Rows are points. To make a cloud, some directions were put in groups of two or more. Within a group, all points are equally far from the middle, so they leave a hole (a ring in 2 directions, a hollow ball in 3). The other directions are filled evenly. Then the cloud was stretched, turned, moved and blurred a little. Count the holes, and give their numbers of directions, smallest first.

Cloud, 21 rows:
[[-55 -58  13]
 [-54  -3  47]
 [-15  51  29]
 [-48 -57 -28]
 [ 36 -58 -22]
 [-66  18 -26]
 [  8 -76  -9]
 [  3  36  48]
 [ 25 -34 -51]
 [ -8 -77 -11]
 [-31  28 -49]
 [-44  46 -12]
 [-60 -40 -32]
 [ 26  49  -2]
 [-33  32 -45]
 [-51 -10 -51]
 [ 50 -50  16]
 [-35  49  17]
 [  2 -77  11]
 [-66 -45  12]
 [ 56  18  10]]
Holes: 1 (3)

Cloud (53 x 6):
[[ 76 -27 -41  24 -19 -31]
 [-24 -56 -35 -45 -48 -23]
 [-23 -61  -5  89  51 -12]
 [ 56  11   9  36  15  67]
 [ 31 -49 -28  70  44 -51]
 [ 53 -51 -11 -71 -23  27]
 [-23  25 -13  50  45  57]
 [ 74 -40  -9 -20  -7 -39]
 [ 52 -82  14  -1 -44 -18]
 [-46   6 -29 -10  14  14]
 [-11   3  -5 -23 -24  49]
 [ 86   2  -3 -10 -39   1]
 [ 29 -81  18 -51 -37  -2]
 [ 61  58 -40   3 -26  48]
 [ 52  -9   9 -75  14  66]
 [ 39  20  18  21   1  54]
 [ -8  29  15 -33  16  47]
 [ -1 -32 -10 -34  19  79]
 [  2 -62 -46 -37 -42 -53]
 [ 53  42   6  59  47   2]
 [  9 -78 -30   8  -5 -17]
 [ 78  36 -13  66  15   4]
 [ 22 -68 -28  10  -3  34]
 [ 34 -55 -42 -24 -10 -49]
 [  9 -95   3 -51  26 -17]
 [ 53 -41 -13 -20  15 -57]
 [-29 -36 -11  -3  39  59]
 [-34  -1 -38  70  -1  -8]
 [ -4 -59   1  67 -19   9]
 [-12  30 -44  50  82   2]
 [ 32 -38   7   7 -31  42]
 [  7 -79 -27  51  54  39]
 [  3  14  21  14  -5  40]
 [ 17  39  23  36  17  28]
 [ 20 -88  -4 -20 -54 -47]
 [ 39 -80  -9 -67  34  10]
 [ 80 -48   0  -6  -3 -21]
 [ 56  17   3 -19  39  78]
 [ 15  18  46 -50 -30  11]
 [ 28  25  -1  78  58 -35]
 [ 53   1 -27   9 -16  77]
 [ 31  52 -18 -54  -2 -26]
 [ 79 -49 -28  49 -40   1]
 [ 67 -33  16 -11 -19  32]
 [  4 -55   9   5 -11  34]
 [ 24  53 -94  42  -3 -21]
 [ 64 -60  -1  29  44 -37]
 [ -3 -76 -26 -66  -1   9]
 [ -6 -38  33   1 -12  24]
 [ 17  51  -3   0  65  15]
 [  7 -17 -53  34  21 -50]
 [ 73  16 -66  35 -15 -22]
 [ 45 -77   6 -56 -53 -17]]
Holes: 1 (3)

Cloud, 88 rows:
[[-92  -3  24  10  19 -47 -27 -36]
 [-14  27 -34 -43 -29  38 -75  42]
 [ 11 -65  28  20  -1  49 -31   6]
 [-77   8 -10  36 -55  20   1   9]
 [ 37 -18  57 -64   7  16 -37 -34]
 [ 45  37  28 -70  31   7 -50 -38]
 [ 16  66 -27  27   0  19 -59 -35]
 [ -1  58 -36  39 -34  58 -16 -21]
 [ 25  11  67 -35  59 -48  -9 -36]
 [ 29 -16 -13  33 -67 -40   0   6]
 [  8  60  17  20  15  -9  -9 -87]
 [ 13  17 -35  10 -53 -71  10  33]
 [-81 -36  -1  -4  24 -17 -23 -47]
 [-67 -29 -10  -9 -47  31 -19  28]
 [-26  46   5  24  15  38 -67  44]
 [ -5 -16  -6  14 -10 -70   0 -74]
 [-39 -33 -50 -10 -15 -18 -12 -72]
 [ -9 -31  12 -45  28  -5  47 -55]
 [-51  47 -66 -16  15  26  -9 -42]
 [ 41  53  56 -32  17 -20  15   4]
 [-19   7 -64 -37  53  -7   6 -44]
 [ 15 -20 -33  -4  34   5  -5 -82]
 [ 11  21  26 -31 -28  -2 -79 -57]
 [  4  66   2 -14 -87 -35 -38 -10]
 [-23  72 -60 -47   5 -16  16  24]
 [ 22  15 -78 -33   2  -3  -5  55]
 [ 21   7 -70  -6 -50 -24 -11  63]
 [-35  15 -48  50 -22 -70  -4 -29]
 [ -3  12  19  42  50  42   0 -72]
 [ 55  24   5 -73  51  62 -22  -2]
 [ 42   9 -32 -12 -22  83 -11 -47]
 [-23  50 -47 -33   4   0 -52  65]
 [-33  48 -31  26  14  23 -84 -14]
 [-19 -36 -14 -58 -20 -46 -56   1]
 [  9  40  -4   2  17  87 -33  43]
 [-29  55  49  50 -16 -22 -29 -23]
 [-57  42 -16   5  29  -9 -29  62]
 [  7  44  -7 -70 -32  69   7 -12]
 [ 16   6  28 -14  57 -84 -32 -10]
 [  0 -19 -47 -16  24 -26 -71  39]
 [-46  19  19 -16 -56 -33 -59 -62]
 [-19 -58   3 -15 -46   0  27   3]
 [-48 -11 -22  -3 -20 -33 -91  24]
 [ 15 -12 -52  37  43  22 -20   1]
 [-46  17 -21 -83  27  24 -10   2]
 [ 22  39  42 -77  52  24 -39 -34]
 [ 42  68  -4  26 -26   5 -37  22]
 [  7 -18  12  25   5  42   5 -89]
 [ 46 -54  18 -39 -42   5 -37  -6]
 [ -5  50  46 -70  14   3 -11 -63]
 [-43  32  11 -60  12 -50  12  37]
 [ 27  -7  36 -71  -9  62 -36 -29]
 [ 10  40 -54 -64  16 -63   0   2]
 [-49  70 -34   0  33 -62 -51 -34]
 [ 30  14 -11   3  41 -25  -8 -84]
 [ 47  13 -30 -78  27 -13  27  -3]
 [ 72  36 -35 -31  25  -8 -16  -4]
 [ 51 -28 -26   7 -31  60 -58 -16]
 [-59  66   4  35   2 -68 -56 -13]
 [ 46 -12  23 -33  15  39 -82   6]
 [-69  24 -58  26  30 -14 -19 -48]
 [ 30   6  10  28 -76  55   6   3]
 [ 35  -2  26 -37   3  70  45   9]
 [  9 -30   3  27  38  72  13  10]
 [-24 -49 -27  15 -59  -4 -22  52]
 [-22  52 -24  16 -95 -44 -57 -11]
 [ 27 -27 -63  -2 -32 -18 -58  37]
 [  0  60 -21 -62   8  55  -9 -45]
 [ -6  72  -4  -1  16  28  11 -77]
 [-62  78 -24  15  -3 -35  21 -38]
 [-18 -11  52  -5   3  42 -28 -87]
 [-51 -33 -39 -22 -10  37 -48  35]
 [-50  73 -14   6 -19 -42 -10 -76]
 [-54  31  42  -4 -46  17  12   1]
 [ 37  -7  -6  11 -33 -43 -16 -68]
 [ 20   7 -20  30 -72  66 -35 -37]
 [ 43  14 -23  32   0 -28 -35 -50]
 [ 13   0  30  20 -43   5 -26 -85]
 [-46 -12 -14 -58 -16  -3  44 -16]
 [-40  13 -48  26 -17 -17 -50  67]
 [ 30 -20  57 -19 -34 -24   6 -27]
 [  3   6  28  51 -60  47  -7 -10]
 [ 24  -5  22  26 -39 -52  13  -3]
 [-60  52  19 -24  50  30   5 -67]
 [ 42  58  11 -29  65  44  20  12]
 [ 11 -13  49 -32  87 -44 -29 -25]
 [-77   1  19 -37  17   0  14  11]
 [ 11 -13 -24  31   2  11  28 -68]]
Holes: 2 (2, 6)

Cloud, 106 rows:
[[-27 -24 -41 -31 -33 -19  39  -2 -13]
 [ 28 -70 -25  -4  10 -31  26  32   6]
 [-11  53  33 -44 -10 -20 -33  60   8]
 [ -1 -10  29  43  -7  -9 -32   8 -16]
 [-23  29  19 -14 -25 -22 -46   9 -33]
 [ 56  34 -22  -4 -18   3 -22  54  55]
 [ 20 -13  -9 -21  52 -30  -2  -3 -25]
 [ 16 -18  -2   9  -2 -53   9  33 -19]
 [-36  -6   3  19 -14 -12 -19  17  44]
 [-17  -8  49 -17  37  26 -10  44 -37]
 [ 20  49 -47 -14  65 -36  -8   1  24]
 [ 22  37  44 -50  52  17 -11  -5  10]
 [  5 -18  -1  -7  28 -14 -22  69  31]
 [-35 -25  27 -18 -27 -60  19  35 -43]
 [-14 -36 -18  -6  25  13 -41  47  14]
 [ 23   7  69   5  42 -25   0  49  16]
 [-51 -31   7 -19  -2 -10 -23  -5  26]
 [ 33 -42 -28 -20 -40 -35 -10  60   0]
 [ 38 -11 -24 -47  15 -19  23  -9  18]
 [ 21   2 -51 -27 -14   0 -29   2  15]
 [ -5   8  45  38  42   4  31 -33  10]
 [-46  28  50  49  38 -31  35  23  39]
 [-29  44  45 -30 -19  -2   0  64  33]
 [ 21 -28   7   9 -18   6  26   2  36]
 [ 20  -5  20 -25  10 -52  -5  35   5]
 [-32  20 -24 -37  -3 -30 -19  61  24]
 [ 32  21  45  12 -19 -58  -7  29  16]
 [-33  14   6 -18  31 -48  32  45   6]
 [  4  19 -37 -13  22  -3 -45  43  53]
 [-27   0 -34  14 -48 -41  28   8  31]
 [-41  10  -8  14 -38 -65 -36  10 -10]
 [ 18  78 -14   5  31 -15 -27  -3  28]
 [  2  23   1 -41 -28 -48  30 -34  27]
 [-40  26   0  22 -32 -27   3  57  32]
 [  2  -5  42  59  38 -44  -4  32  27]
 [ 11  -6  23 -33  49 -25  25   9  -6]
 [ 10 -10 -27 -12   4  34 -41  22 -30]
 [  8  36 -31  12  35 -23  34  43  49]
 [ -9   9 -25  -1 -57 -15 -25  62  40]
 [-17  51 -27 -23 -18  15  13 -17  28]
 [ 52  -3 -48 -49  -9  18  14  53 -23]
 [ -3  27  24   5 -26  15  -6 -36  30]
 [-16  39   3 -44  -2  10  14  20  53]
 [  1  -4  12 -24  53  35  24  -7  53]
 [-26  25  26  15  18  -8  63 -18  33]
 [  5 -14  -6   2  -1 -10 -10 -16  29]
 [-46  -3  15  -5   0  11  -5 -27  70]
 [ 10 -46  47 -17  40 -13  -3  48   5]
 [-14  16   3 -15  20  13  -9  19  40]
 [ 34   6   1 -50 -20 -24 -29   6  -3]
 [ 51  48  19 -47   5  26 -54   5 -10]
 [-16  10   5 -22  10 -14  15 -22  60]
 [-46  39  14  12  58  35  39   5  10]
 [ -3   0 -20  -4  24 -45   6  -8 -21]
 [-32 -28 -25 -33   5  24 -42  65  20]
 [-31  39 -30 -13  -7  -9 -16  24 -26]
 [ -7  46   2  -7 -11  13 -16  37  49]
 [-11  15  43 -40  15 -14 -33  47  -9]
 [-38 -51 -13 -26 -20 -34  45  67  28]
 [ -6  15  20 -28  73  26 -12  62 -14]
 [ 17  11   0   8  -4  20 -27  46  31]
 [-14  10  46 -16  20 -63  15  35   8]
 [ -3 -48   8 -63  42  25   9  19   1]
 [-68  31  47  24  33   8  14  20  14]
 [ 28 -14 -14 -10 -12 -41 -25  26  61]
 [ -7  -4 -13  -6  31  10 -11  57  21]
 [ -5   4 -31  33  22 -42  46  18   2]
 [ 22  16  46 -43  20  32 -26  51   6]
 [ 64  23 -15 -53  12 -38 -18  11  12]
 [-77 -54   9   0   8   1   0   3  15]
 [-23 -32  11 -66  39  21   8   7   9]
 [-18  10  23  -1  -9 -38  -5 -22   7]
 [-50 -26  -8  51 -42 -62   4  32 -15]
 [ 59  63  -8 -39   6 -30  19  13 -19]
 [-22 -63  17 -43 -10   0 -14  34   5]
 [-32 -40 -26  11  15   3 -14  -8 -12]
 [-23 -20 -41  11 -31 -42 -24   5 -10]
 [ 34 -17  28 -37  11   2 -41 -21  35]
 [ -3  56  -3 -51   1 -30  13   3  21]
 [ 22  23   3 -59  17  12 -52  16 -29]
 [ -7  -6  -7 -31  -9 -36 -11  14  43]
 [-39  -9  -2 -30  -4 -56 -10  44  58]
 [ -1  -4 -12  35  34 -59  21  15  62]
 [ 17  95 -11  -2  48 -31  10   2   0]
 [ -5  -2  -5 -51  12  26 -15 -10  15]
 [-60   6  68  21  35   6  12  27  10]
 [  4 -20  -1 -71 -34  21 -57  13  -9]
 [ 19  -5  12 -25 -26 -32 -16  72 -17]
 [ 26  22 -24 -54  55 -46  24  19  15]
 [-25  17  -8  13 -38  11 -23 -62  40]
 [-11  39  41 -24   1 -32  -5   0   1]
 [ 21  44  -1 -22  50 -46 -53  59  24]
 [-25  60  38 -18  -1 -23  -9  -4  -3]
 [  3 -62  59 -31  39   2  22  21 -21]
 [ 16  14  33 -17   8 -35 -22  26  25]
 [ 36 -18 -55 -56   6   3 -17  44  28]
 [-33  47  30  24  -4 -29 -21  39  -5]
 [-16  42  19 -38  21  39  17  12  -8]
 [ -3  27  14 -44  31 -15  17  42  14]
 [ -3  38 -16  11 -17  15 -39  33  -6]
 [-13 -13 -28  22  53   7  21  37  33]
 [ 40 -18  38 -61   1 -27 -15  -7 -53]
 [-19 -17  32  -9  18  14 -43  -3  76]
 [  2 -18 -17  14   4 -40  32  26 -53]
 [-44   6 -25   9  35   6  26  -5  44]
 [  0  41 -27 -12 -19 -19 -23  63   5]]
Holes: 0
